Rows are points. Any point is a mix of the corners, with weights that add up to 1. It lies inside the corners' shape when no weight is negative. Say inside or outside, and name the corners with a negative weight.
In the rows, 128 means zero.

Corners:
(1): [104  72]
(2): [173 143]
(3): [141 142]
Points:
[161 156] => outside (1)
[161 127] => outside (3)
[169 140] => inside
[159 140] => inside
[112  95] => outside (2)

Corners:
(1): [ 99  98 118  75  59  84]
(2): [169 140  94 175 158 143]
(3): [ 81  87  94  49  78 134]
(4): [121 158 118 163 148 138]
(5): [174 163 164 134 179 132]
(6): [ 95  75 140  88 122 104]
(7): [163 129 166 164 157 166]
Points:
[ 95 101 120  71  96 128] => outside (2)
[132 122 138 120 140 125] => inside
[129 129 122 119 149 134] => outside (1, 7)
[164 139 156 167 188 139] => outside (1, 3)
[160 147 134 155 141 131] => outside (3, 6)
[130 129 134 135 135 119] => outside (3)
[122 134 142 109 134 129] => outside (2)
[121 102 126 117 133 119] => inside
[ 96  67 120  82  95 105] => outside (4, 5)

Corners:
(1): [169 112 159 114 165 121 124 111 185]
(2): [112  84 134 179 119  75 101 144 111]
(3): [ 96  97  50 185 147 106 105 134 131]
(4): [166 167 135 111 155 136  86  85 173]
(5): [122 142 116 151  74  91 171 143 138]
(6): [195 138 153 114 103 162 165 108  70]
(7): [ 92  90 156 188 165 151 103  67 172]
(8): [ 91 161  95  97 124  86 173  78 140]
(9): [153 154 190 115 167 120 153 138 148]
(10): [ 83 143 142  96  51 120 134 113 138]
Points:
[141 118 147 134 145 128 128 101 156] => inside
[128 109 121 147 104 124 138 113 109] => outside (4, 9)
[118 124 100 146 141 111 123 115 142] => inside
[110 101 106 176 158 107 110  99 169] => outside (6, 9, 10)
[159 143 140 106 139 128 123 107 138] => outside (5, 7)
[138 127 119 136 146 119 113 111 155] => inside

Corners:
(1): [105 104 116 125 125 126 129 170 101 126 167  98 127 184]
(2): [119 155 134 162 155 161 105  82 106 117 125 166 138 170]
(3): [106  91 154 106  86 101 140 118 115  90 152  93 143  87]
(4): [136  86 152 136 121 107 136  79 206  96 104 123 136 120]
(5): [124 121 122  95  99 152 200 108 172 116 121  81 144 129]
(6): [176 168 144 114 104 125 113 133 146 149 106 146 127 172]
(7): [143 157 182 146 121 159  85 103 153 130 152 127 155 175]
(8): [140 125 117 172 132 182  92 178  76 115 149  75 116 179]
(9): [179 142 183 150 171 122 128 117 134 101 127 123 164 168]
(10): [ 76 156 158 182 116 133 109 181  92 103 126  93 114 175]
(11): [120 106 141 139  71 141 143 189  99  68 142 108 142 152]
(12): [122  90 141 133  81  95 144 100 143 134 102 113 201 127]
(13): [109  86 207 151 131 172 104 184  35 120 135  82 103 199]
(14): [123  56 161 150  60 114 198 164 138 119 139 112 158  68]
(15): [149 156 158 101 174 185 114 145 184 132 101 114 173 132]
Points:
[136 144 159 148 143 156 109 123 126 125 114 114 138 175] => outside (1, 3, 11, 14)
[138 101 151 126 123 127 140 117 134 124 121 114 158 134] => outside (7, 10, 11)
[135 129 133 122  93 163 146 157 124 141 131 117 143 153] => outside (3, 4, 9, 10)
[133 120 146 138 119 136 136 126 130 114 126 109 150 148] => inside
[130 127 150 144 124 140 125 131 116 104 132 122 144 154] => inside

Corners:
(1): [111 172  92  90  87  80 142 103 157 125 111  82 126 127 117 118  85 143
  69 111]
(2): [208 139 154 161 143 106 107 102 177 121  78 148 176 151 109  48 208 122
 158 191]
(3): [189  90 130 140 100 199 102 122 105 135 116 171 144  97 101 162 102 157
  97 106]
(4): [183 102  99 110 106 142  96 140 158  88 106 175 150  85 107  89 185 139
 165 142]
(5): [150 104 163 131 181 141 147  90 111 130 172 185 132 147  80  65 145 117
  85 149]
(6): [139 156 152 150 194 104 156 126 136 128 165 145 127 125 182 142 164 108
 143 102]
(7): [ 87 128 158 163 168 103 139 153 107 106 174 101 140 101  86 151 113 113
 110 143]
(8): [189 189 153  74 208 139  78 171  95 136  73 179 107 109 138 105 176 128
 188 101]
(9): [ 99 126 179 103 103 127  97 138  68 139 120 169 118 106 167 123 140 165
 165 165]
(10): [127 124 151 117 126 187 165 196 116  92  96 170  91  94 173 130 117  79
  76 110]
(11): [146 127 139 107 165 130 157 113  79 143 132  90 135 148 164 109  95  97
 166 167]
(12): [117 185 118 164 126 110  72  92 106 173 127  94 101  63 155 150 204 127
 104 153]
(13): [108 164 125 115 106 129 158 174 153 100 180  93  94 139 143 134 100 180
  93 135]
(14): [164  90 113 132 122  94  90 139 100 143  79 116  62 132 130  79  95 161
 164 134]
(15): [ 92  73 163  83 179  97 121 179  68 151 134  75 131 148 143  97  97 147
 121 117]
(16): [117 167 173 128 173 166  66 172 153 110 178 135 155  60 150 110 151  78
 172  96]
(17): [108 122 157 114 134 160 125  90 158  89 100 116 150 116 101  96 190 124
 108 131]
(18): [149 183 180  89  97  89 167  81 168 125 160  82 176 103  82  68 186 188
 130 139]
(19): [142  94 124 140 113 145 109 162  75 105 138 122 117 128 116 112 156  94
 117 106]
(20): [ 89 101 105 128  76 131 180 191 157 159 108 114 157 176 132 138  99 137
 145 127]
(21): [164 160 155  82 131 134  88 165 162 146 112 185  94 148 163 167  98 110
 123 143]
Points:
[152 147 122 149 146 134 110 133 150 131 124 142 124 136 115 133 131 120
 109 119] => outside (4, 9, 10, 11, 15, 18)
[139 183 141 112 137 102 139 104 159 136 137 130 142 137 130 125 156 137
 129 163] => outside (3, 10, 14, 15, 16, 19)
[127 132 137 126 142 138 116 140 118 123 139 126 143 119 124 118 151 127
 134 126] => outside (10, 14, 18, 21)
[148 133 134 121 132 113 122 126 128 137 102 124 139 132 128 113 150 135
 144 137] => outside (5, 10, 13, 16)
[168 140 133 141 116 138 117 106 126 117 128 138 129  96 140  93 165 123
 129 151] => outside (7, 8, 15, 17, 20, 21)
[135 131 144 118 132 126 124 133 124 124 124 128 130 110 129 105 143 141
 133 134] => outside (19, 21)
[173 161 158 129 158 128 108 119 122 129 151 152 126 107 131 109 166 131
 155 142] => outside (1, 10, 15, 17, 20)
[143 130 138 121 129 134 109 139 125 127 115 141 127 114 124 117 143 125
 125 122] => outside (11, 13)

Corners:
(1): [148 135 189 139 166 163 125 100 116  95 132 145 116 124  89 115  92 108
 134 136]
(2): [109 173 116  76  85  84 178 145 172 120 127 157 140 109 186  72 114 121
 113 133]
(3): [123  99 154 164 128 158 131 121  87  54  84  44 147 139 117 148 133 122
  65  35]
(4): [159 147 181 166 155 131  87 128 119  97 127  55 179 116 137 145  87 111
 122  89]
(5): [124 138  73 114 106 115 176 184 174 124 128 129  78  71 107  95  87 139
 129 174]
(6): [116 129 196 124 136 158 120 181  90 109  94  86 157 107 136 143 142 103
 101 100]
(7): [139 108  92 120 156  71 204 142 150 136 142 164  87 106 142 110  77 123
 149 164]
(8): [113 157 193 198 165 163 122 115  76 121 116  90 138 138 119 139  85 132
 105  90]
(9): [129 128 155 169 138 180  89 126 102 112 146  64 113 152 172 115 147 114
 106  60]
(10): [139 124  94 100 108 111 137 142 155 152 167 122 132 109 132  88 127 163
 114 173]
(11): [128 160  83  95 109 118 197 148 207 144 148 219 115 100 163 111 116 164
 127 116]
(12): [141 126 185 172 130 146 117  92 123 164  97  57 111 137 121 134 122  94
 118 101]
(13): [116 167 160 158 156 153 122  99  88 114 137  75 161  96 134 127 145 109
 147  59]
(14): [ 95 109 117 145 133 105 141 133 139 162 112 163 100  97  96  90  88 131
 168 132]
(15): [148 141 134 149 128 140 109 109  96 113 145 134 134 120 115 141  97  76
  82  78]
(16): [100 134 160 183 142 176 123 119 154  99 101  71 177 106 141 138 142  80
  62  79]
(17): [120 114  86 110 122  75  93 138 142 138 139 152  77 100 125 141 111 117
 149 211]
(18): [145  92 124 162 119 147 131 109  95 125 126 142  98 108 120 141  72 125
 181 168]
(19): [117 108 201 159 116 159 121  92 104 118 173  73 110 126 131 141  95 118
 145  97]
(20): [101 146 138 113 146 152 135  97 123 148 138 115 116 157 103 121  75 107
 195 156]
(21): [125 161  85 123  73  71 175 151 193 138 162 174 140 136 128  86 141 131
 153 151]
Points:
[127 133 142 144 135 135 134 122 116 121 132 111 128 111 131 126 111 116
 136 114] => inside
[126 137 136 135 126 127 144 129 139 124 130 126 128 112 128 121 106 124
 127 124] => outside (9)
[128 130 122 133 122 108 148 124 182 141 138 149 102 115 134 103  87 120
 169 158] => outside (3, 6, 8, 10, 13, 15)
[129 128 146 148 136 140 128 126 120 116 125 107 127 118 122 130 110 114
 120 112] => outside (2)

Corners:
(1): [136 172 137 119 120 162 100  97  80 154 189 122 169  98 165 142 150 106
 157 171]
(2): [138 175 149 154 120 158 137 128 152 153 112  95 174  85 132 134  95 111
 136 123]
(3): [104  71 134 113 164 109 120 124  91 169 130 148 131  81 121 122  93 101
 169 109]
(4): [ 87 160  92 118 100 157  94 119 104 125 122 114 161 111 102 136  51 100
 171 125]
(5): [124  60  88 125 162 130 121 140 166 183 163 142  79 163 164 134 143 166
 184 175]
(6): [142 179 106 176 130 154 148 135 115 127 177 140 148 127 102 186 104 138
 156 151]
(7): [123 134 158 110 119 135 152 142 103 191 117 111 120 155 178 106 103 120
 116  93]
(8): [173 161  98 130 121 156  89 102 101  85 119 125 108 113  82  65 141 139
 176  87]
(9): [ 91 161 122 194 142 156 105 164  86 171  87 140 204  84  84 117 139  89
 140  92]
(10): [123 129 130 131 146  71 181 108 128 140 169 166 165 138 198  77 140  96
 130 114]
(11): [142 182 182 161 150 113 113 147 102 127 147 131 189 123 146 146  87  97
 117 105]
(12): [102  28 119 127 149 199 117 163 129 104  99 179  73 125 193 126 151 157
 121 159]
(13): [139 173 154 134 125 104 148  92 156 118 174 105 176 164 137 164 137 129
 161 163]
(14): [ 82 162 152 163 127 189  98 130 159 149 100 126 178 138  81 120  68 138
 130 154]
(15): [135 164 174  97 127  87 117 115  84 113 185 107  85  75 166 129 132 159
 177 160]
(16): [122 158 132 128 161 153 134 113  94  79 115  98 112 150 190  98 130 136
  90 148]
(17): [143  93 100 106 154 172 128 177 165 175 116 185  76  86 105 155 168 115
 152 119]
(18): [165 167 154 115 157 123  99  68 113  73 142 117 147  94 133 123 128 150
 103  79]
(19): [ 90 165 139 189 131 156 164 120 142 129 134 129 122 134 152  93 123  83
 125 131]
(20): [171 102 148 170 104  84 145  87 177 166  87 145 137  83 135 150 176 111
  74 128]
(21): [ 81  84 138 156 141 106 113 156 115 164 153 112 176 133 121 127  92 127
 108 141]
Points:
[123 119 149 142 156 133 117 123 127 155 131 139 177 105 153 134 139 113
 117 137] => outside (4, 6, 7, 8, 15, 19)
[125 140 138 138 136 132 119 127 131 132 147 132 150 116 140 145 125 135
 137 150] => outside (3, 7, 8, 19)
[135 127 119 124 139 107 132 130 112 154 158 139 134 123 143 130 133 118
 157 131] => outside (2, 12, 14, 18, 19)
[130 115 154 121 138 110 150 119 114 141 146 129 117 118 186 107 142 104
 127 137] => outside (4, 5, 6, 9, 14, 18)

Corners:
(1): [140 181 167 150 134 140 126 156 100  97 153 140 144 132 144 152 152 152
 154 150]
(2): [160 128 133 114 120 129  91  84 110 140 131 138 126 115 133 120 101 110
 155 150]
(3): [145 164 171 127 140 114 107 113 132 137 127 118 112 109  86 158 112 121
 155 146]
(4): [ 78 121 154 141 141 121 113  90  90 103 107 137 100 130 135 136 139 106
 161 147]
(5): [143 112 136 146 136 104 127  78 140 110 124 135 144 128  98 138 131 140
 153  77]
(6): [144 136 158  72 147 121 136 152 124 165 127 108 119 116 111 126 102 133
 153 125]
(7): [126 125 104 135 119 148 114 142 131 121 170 152 145 115 154 135 106 134
 129 159]
(8): [159 121 147 131 138 131 129 142 128 118 115 156 133 135 128 138 104 164
 147 139]
(9): [124 143  99 137 112 147  83 137 134 135 103 149 147 138 164 148 156 119
 135 130]
(10): [139 109 155 133 150 148 123 155 137 154 106 156 131 249 104 128 111 113
 149 114]
(11): [150 188 145  96 125 135 147 154 145 109 116 122 122 125 135 137 107 122
 135 160]
(12): [153 122 128  99 175 119 120 156 139 121 133 137  71 130 107 112 111 131
 136  96]
(13): [152 126 155 143  84 117 120 138 136 136 134 120 138 110 153 130 132 133
 120 139]
(14): [147 125 135 138 119 134 146 152 111 119 124  85 146 139  99 101 107 128
 110 115]
(15): [152 130 150 131 150 141 126 146 126 119 120 122 139 160 122 146 167 114
 127 148]
(16): [139 116 113 147 113 163 135 129 153 199 136 141 134 124 156 103 116 134
  35 148]
(17): [145 147 148 111 129 109 132 153 125 122 130 139 157 129  99 159 152 119
  44  97]
(18): [162 142 120 134 116  53 114  44 119 149 146  55  93  83 139 100  93 139
  54 159]
(19): [159 109 130 151 159 103  81  86 136 104 142 139 121 115 137  67  99 169
 156 105]
(20): [113 160 149  98  69 136 141 146 136 113 141 126 143 137 116 137 195 122
  96 143]
(21): [160 123  94 149 161  76 138 157 135 122 144 147 108 124 128 108 122 128
  84 138]
Points:
[143 136 146 111 137 124 125 138 127 138 130 125 124 128 122 126 118 133
 135 129] => inside
[136 125 129 125 124 119 112 122 124 138 130 131 119 127 131 118 121 124
 116 138] => outside (1, 5, 11, 15)
[143 123 143 148 121 109 118  91 121 132 132 116 123 136 126 112 126 132
 117 144] => outside (6, 7, 9, 11, 12, 17)
[149 142 145 118 134 125 129 138 141 124 138 146 127 129 118 131 117 139
 135 122] => outside (4, 9, 14, 15, 18)
[145 131 139 132 128 116 115 120 125 131 132 125 127 115 127 122 129 135
 119 128] => outside (7, 10, 11)
[125 132 125 127 124 134 117 129 127 118 132 135 120 119 145 116 142 127
 135 133] => outside (3, 8, 10, 17, 18)
[144 137 139 132 127 128 125 135 120 123 130 120 134 132 122 124 123 129
 125 132] => inside
[141 133 121 133 136 119 114 120 130 129 141 138 124 124 144 119 113 132
 120 132] => outside (3, 8, 14, 15, 20)
[140 143 134 126 124 116 129 136 130 123 136 120 129 117 126 128 135 128
 103 133] => outside (2, 8, 10)

Corners:
(1): [ 91 116 130 167 136  79  74  84 134  74 172 136  76 108  70  94 138 149
 150 170]
(2): [161 151 115 121 164 177 129 101  84 194 173 104 113 148 144  66 110 154
 121 168]
(3): [160 140 110 136 172 118 136 131 113 167 137 187 129 107 156 170  98 129
  95 103]
(4): [125  82 165 159 175 187  87  82 133 167 185 183 152 116 124 113 153 152
 153  94]
(5): [121 136  97  98 124 118 175 194  69 165 125 101 104  95 122 126 101 113
 131 158]
(6): [ 90  99 121 168  70 119 148 124 160  88 161 122 113 173 159 125 165 151
 173 114]
(7): [145  70 124 166 107 180  89 116 146 146 164 126 155 132 103 117 143 133
 122 130]
(8): [145 101  87 140  67 142 167  85  64 112 102 100 159 125  94 108 161 163
 182 155]
(9): [140 180 156 119 130  95 177 156 137 143 116  83 111 112  94 108  77 118
 143 142]
(10): [161 110 147 126 109  82  74 100 141  99 136 103 152 146 106 155 125  94
 174 171]
(11): [130  89 132 151 143 189 167 163 123  98 157 130 136 146 142 148  91 180
 149 103]
(12): [105  85 128 111 114  91 176 137  74  84 125  69 162 124 112  72  94 144
 131 121]
(13): [159  81 120  81 140 179 122 129  74 180  90  83 142 146 128 165 165 177
 178 129]
(14): [ 85 102  92 161 153  89 200 149  65 175 123 160 139 135 146 123 100  95
 121  98]
(15): [143  73 154 135 113 161 147  96 136 149 141 156  99 127 140 109 143 106
 178 107]
(16): [ 75 179  97  80 122 132 144 143 100 128 136 120  79 130  98 141  71 121
  85 185]
(17): [133  80  77 120  98 141 113 139 158 113 150  99 132 123 114 125  87 143
 166 111]
(18): [103 165 149 113 170 145 142  98  79 115  87 172 110 124 182  85  79  88
 112 150]
(19): [126 128  91 124  96 161  68 162 100 189 133 154  78 136  93 152 110 112
 134  84]
(20): [156 143 130  89 151 156 105 141 131 109 101 147 127 157 105 160 130 104
 158  94]
(21): [ 88 120  87 109 152  84  73 131 108  72 167  81  98  98  86 174 118  94
 114 158]
Points:
[131 104 117 132 125 131 133 135 114 134 142 116 127 127 118 129 123 137
 148 123] => outside (16, 18)
[116 111  89 129 102 115 133 134  98 146 145  96 109 113  96 123 125 129
 133 142] => outside (4, 10, 11, 18, 20)
[138 105 113 140 136 126 128 122 116 114 145 118 149 115 113 108 101 133
 137 130] => outside (6, 13, 15, 16, 19)
[123 105 126 134 132 139 143 123 109 138 135 138 121 131 132 121 118 123
 146 120] => inside

Corners:
(1): [171 136 101  89 140 171 179  97 112 119 193 123  96 117 116 143 106 140
 166 108]
(2): [110 169 102 160  91  83  99 148 143 114 117 136 108 146 117 147  92 181
 193 108]
(3): [142 178 185 137 104 168 150 116 124 118 125 138 100 127 108 137 126 133
 116 146]
(4): [121 121 113 124 123 173 110 168 176 134 128  79 157 114 148 197 149 141
 200 117]
(5): [120 160  98 124 101  80  59 134 165 113  59 162 190 148  98 134  91 164
 125  87]
(6): [148 139 138 103 112 121 146  82 133  70  98 118  84  81  91 121  93  95
 125 202]
(7): [ 89 148 119 158 101  82  70 116 156 101  94 164 168 137  91 106  84  65
 104 119]
(8): [132 108 136 127 162 142 129 158 122 127 201 151 119 105 166 148 125 161
 112 116]
(9): [193 144 178  60 169 121 149 134 129  97 146 141 129 142 127 106 126  76
 132 139]
(10): [ 97 148 161 108 151 114 146  66 106  71 112 113 145 153  69  80 115  92
  91 198]
(11): [ 96 156  88 178  91  82 104 180 142  98  79 155 147 146  31 155  72 153
 130 114]
(12): [ 79 133 122 126  78 108 148 147 126  83  72 137 138 135  97  80  61 103
 113 132]
(13): [142  86 161 125 113 111 184  58 129  73 110 149 123 123  76  87 115  85
 129 166]
(14): [117 153 133 111 139 154  85 160 111 181 155 143 164 114 148 173 150 189
 209 123]
(15): [134 130 104 123 164 183  82 158 108 125 134 142 107  80 135 189 160 176
 187  50]
(16): [184 119 119 105 177 145 166 114 132 155 110 125  85 133 128 116 129 100
 121 165]
(17): [185 149 160 118 166 134 151 127 164 152 153  82  74  71 114 115  90 142
 161  90]
(18): [ 98 145 148 102 106  67 127  85 125 105  75 112 117 132  75 167  96  75
 107 125]
(19): [ 96 182 121 152 114  90 147  93 110  83  81 142 179 104  99 131 122 104
  95 129]
(20): [190 131 127 118 137 154 100 150  82 182 144  87 127 123 156 161 145 165
 173  88]
(21): [152 139 111  64 116  96 148 122 160 113 128 121 127 125 109  95 158  97
 108 143]
Points:
[161 133 133 104 146 148 139 127 126 125 142 125 123 112 121 138 136 136
 147 136] => outside (2, 7, 12, 18)
[139 142 139 113 125 127 148 119 129 111 121 123 126 125  98 132 113 121
 127 145] => outside (2, 7, 15)
[143 143 164 117 114 122 160  81 131  95 143 109 117 118 112 119 117  85
 118 151] => outside (5, 11, 12, 14, 15, 16)
[129 155 149 123 131 145  99 151 135 121 127 127 135 113 111 132 117 138
 134 124] => outside (1, 2, 13, 16, 18, 19)
[134 139 124 120 131 131 125 128 125 115 117 129 119 117 113 135 117 131
 144 123] => inside
[119 127 108 119 120 127 123 127 147 124 125 133 130 106 125 148 120 136
 162 113] => outside (3, 9, 10, 11, 20)
